Rows are points. The window is the flat piece filled in between its corners: a triangle in 3 columns, a solid with four corners in 4, and so on. A path goes straight from each point to the next, and from the last back to the first. After which points does the path pass through the window?

Window:
[+0.04 +0.37 +0.28]
[-0.33 -0.08 -1.04]
[+0.32 +0.17 +0.02]
Path:
(1): [+0.36 +0.42 -0.09]
(2): [+0.08 -0.39 +0.21]
(3): [-0.31 -0.06 -0.37]
(4): [+0.14 +0.44 -0.40]
(5): [+0.09 +0.72 -0.41]
(6): [+0.19 -0.66 -0.32]
(7): [-0.31 -0.44 -0.55]
(8): [-0.01 +0.23 -1.29]
Through the window after points: 1, 3

Window, 6 rows:
[-0.59 +0.44 +0.01 -0.89 +0.61 -0.55]
[+0.66 +0.73 +0.58 -0.16 -0.45 +0.57]
[+0.57 -0.78 +0.34 +0.65 -0.23 +0.12]
[-0.55 +0.07 -0.56 -0.74 -0.17 -0.31]
[+0.02 -0.21 +0.24 +0.17 -0.16 +0.74]
[-0.38 +0.45 +0.54 +0.27 -0.07 -0.56]
Path:
(1): [-0.36 -0.33 +0.54 -0.53 -0.11 -0.46]
(2): [+0.47 -0.02 -0.09 +0.69 +0.07 +0.20]
(3): [+0.31 +0.49 +0.01 +0.26 +0.33 +0.57]
(4): [-0.39 -0.80 +0.67 -0.02 -0.80 +0.12]
(5): [+0.10 -0.83 +0.77 -0.15 -0.49 +0.23]
(6): [+0.54 -0.24 -0.09 +0.82 +0.07 +0.12]
(7): [+0.49 +0.49 -0.22 -0.28 -0.15 +0.29]
(8): [-0.73 -0.53 +0.31 -0.55 -0.34 +0.24]
(9): [+0.26 -0.30 +0.68 -0.23 -0.45 -0.04]
(10): [+0.08 +0.56 +0.33 +0.34 +0.14 +0.24]
(11): [-0.08 +0.33 +0.31 +0.36 +0.05 -0.30]
(12): [-0.25 -0.30 +0.70 +0.00 -0.48 -0.22]
Through the window after points: 1, 3, 5, 11

Window, 9 rows:
[+0.44 +0.40 +0.87 -0.06 +0.17 +0.24 +0.98 +0.14 -0.92]
[-0.53 -0.87 +0.06 -0.23 -0.06 -0.56 -0.41 +0.22 +0.57]
[-0.90 -0.28 -0.13 -0.22 -0.71 -0.06 -0.59 -0.02 +0.18]
[+0.10 +0.47 -0.10 -0.36 +0.76 -0.26 +0.54 +0.14 -0.41]
[-0.66 -0.53 -0.23 +0.28 +0.21 +0.12 -0.50 +0.14 +0.00]
[+0.70 -0.05 +0.39 -0.06 -0.67 +0.32 -0.80 -0.60 -0.68]
[+0.83 -0.26 -0.10 -0.02 -0.63 +0.39 +0.21 -0.68 -0.51]
[-0.53 -0.26 -0.24 +0.39 -0.34 -0.62 -0.43 +0.47 +0.13]
[+0.59 +0.20 +0.30 -0.16 +0.13 +0.33 +0.53 +0.44 +0.78]
Path:
(1): [-0.61 -0.18 -0.05 +0.24 -0.15 -0.08 -0.23 -0.08 +0.03]
(2): [-0.21 +0.34 +0.57 +0.33 -0.03 +0.11 +0.25 -0.25 +0.36]
(3): [+0.78 -0.30 +0.08 -0.61 +0.03 +0.14 +0.41 +0.68 -0.28]
(4): [-0.58 -0.49 +0.17 -0.62 -0.64 +0.39 -0.23 +0.75 -0.78]
(5): [-0.12 +0.09 -0.10 +0.21 -0.21 -0.24 -0.23 -0.43 +0.88]
(6): [-0.07 -0.11 +0.00 +0.32 -0.11 +0.09 -0.02 -0.96 -0.04]
(7): [+0.28 -0.25 +0.08 -0.51 -0.73 +0.16 +0.00 +0.76 -0.50]
(8): [+0.07 -0.42 -0.26 -0.84 -0.20 -0.30 -0.44 +1.06 +0.41]
(9): [-0.73 -0.10 +0.41 +0.50 +0.42 -0.23 +0.10 -0.61 -0.12]
(10): [-0.40 -0.37 +0.35 +0.22 +0.21 -0.05 -0.08 -0.97 +0.19]
(11): [+0.15 -0.16 -0.54 -0.52 -0.37 -0.29 -0.25 +1.01 +0.07]
(12): [-0.18 -0.55 -0.18 -0.01 +0.06 +0.08 -0.54 +0.35 -0.11]
Through the window after points: 2, 4, 6, 12

Window (12 x 12):
[-0.23 -0.57 +0.18 +0.68 +1.16 +0.85 -0.39 +0.12 +0.24 +0.30 +0.34 +0.85]
[-0.16 +0.71 -0.33 -0.12 -0.93 -0.42 +0.38 +0.91 +0.00 -0.35 +0.63 -0.63]
[+0.10 -0.40 +0.02 -0.48 +0.33 +0.88 -0.63 -0.40 -0.89 -0.29 +0.69 +0.41]
[+0.27 -0.42 +0.18 +0.36 +0.56 +0.19 +0.15 +0.38 -0.30 +0.35 +0.06 -0.02]
[-0.58 -0.76 +0.12 +0.80 +0.22 +0.05 +0.17 +0.24 -0.27 -0.02 -1.35 +0.30]
[+0.41 -1.00 -0.08 +0.32 -0.34 +0.43 -0.53 -0.59 +0.49 -0.04 -0.62 -0.40]
[+0.20 -0.17 +0.35 +0.39 +0.34 -0.40 +0.00 +0.12 -0.84 -0.23 +0.37 +1.27]
[+0.25 -0.11 -0.43 +0.83 +0.78 -0.38 -0.39 +0.26 +0.11 -0.30 +0.20 -0.20]
[+0.73 -0.22 -0.27 -0.15 +0.39 -0.44 -0.42 -0.04 +0.35 -0.49 -0.54 +0.10]
[-0.29 -0.30 -0.46 +0.00 +0.12 +0.37 +0.51 -0.38 +0.11 -0.37 +0.40 -0.11]
[+0.20 +0.54 +0.68 +0.80 +0.04 +0.51 -0.21 -0.09 -0.31 +0.69 -0.51 +0.24]
[-0.41 -0.13 -0.61 +0.51 -0.22 +0.08 +0.05 +0.24 +0.24 +0.87 -0.40 -0.45]
Path:
(1): [-0.11 -0.29 +0.27 +0.20 +0.30 -0.10 -0.21 -0.10 -0.12 +0.07 -0.13 -0.04]
(2): [+0.03 -0.26 -0.57 +0.45 -0.13 +0.98 +0.01 +0.31 -0.03 -0.05 -0.49 +0.06]
(3): [+0.03 +0.05 -0.64 +0.59 +0.06 +0.83 +0.12 +0.43 -0.05 -0.07 -0.15 +0.64]
(4): [+0.05 -0.48 +0.23 -0.26 +0.31 -0.71 -0.30 -0.14 +0.00 -0.19 +0.35 -0.33]
(5): [-0.73 -0.50 +0.29 +0.07 +0.74 -0.33 -0.24 -0.42 -0.01 +0.34 +0.20 -0.30]
(6): [+0.34 +0.04 -0.83 +0.83 -0.44 +0.70 +0.15 +0.70 +0.15 +0.43 -0.43 +0.31]
(7): [+0.73 -0.53 -0.55 +0.21 -0.06 +0.68 -0.10 +0.15 -0.59 -0.82 -0.02 -0.14]
(8): [-0.74 -0.17 +0.52 -0.24 +0.27 +0.07 -0.50 -0.57 +0.16 +0.67 +0.34 +0.35]
(9): [-0.69 -0.24 +0.31 -0.20 +0.14 +0.02 -0.30 +0.17 +0.32 +0.00 -0.44 -0.13]
(10): [+0.25 -0.18 -0.69 +0.81 -0.12 +0.11 +0.16 +0.17 -0.18 +0.45 -0.18 -0.10]
(11): [+0.33 +0.04 -0.34 +0.46 +0.00 +0.20 +0.19 -0.12 -0.18 -0.23 -0.28 +0.10]
(12): [-0.56 -0.92 +0.65 -0.34 +0.08 -0.50 -0.85 +0.63 -0.15 +0.51 +0.09 -0.33]
Through the window after points: 5, 7, 9
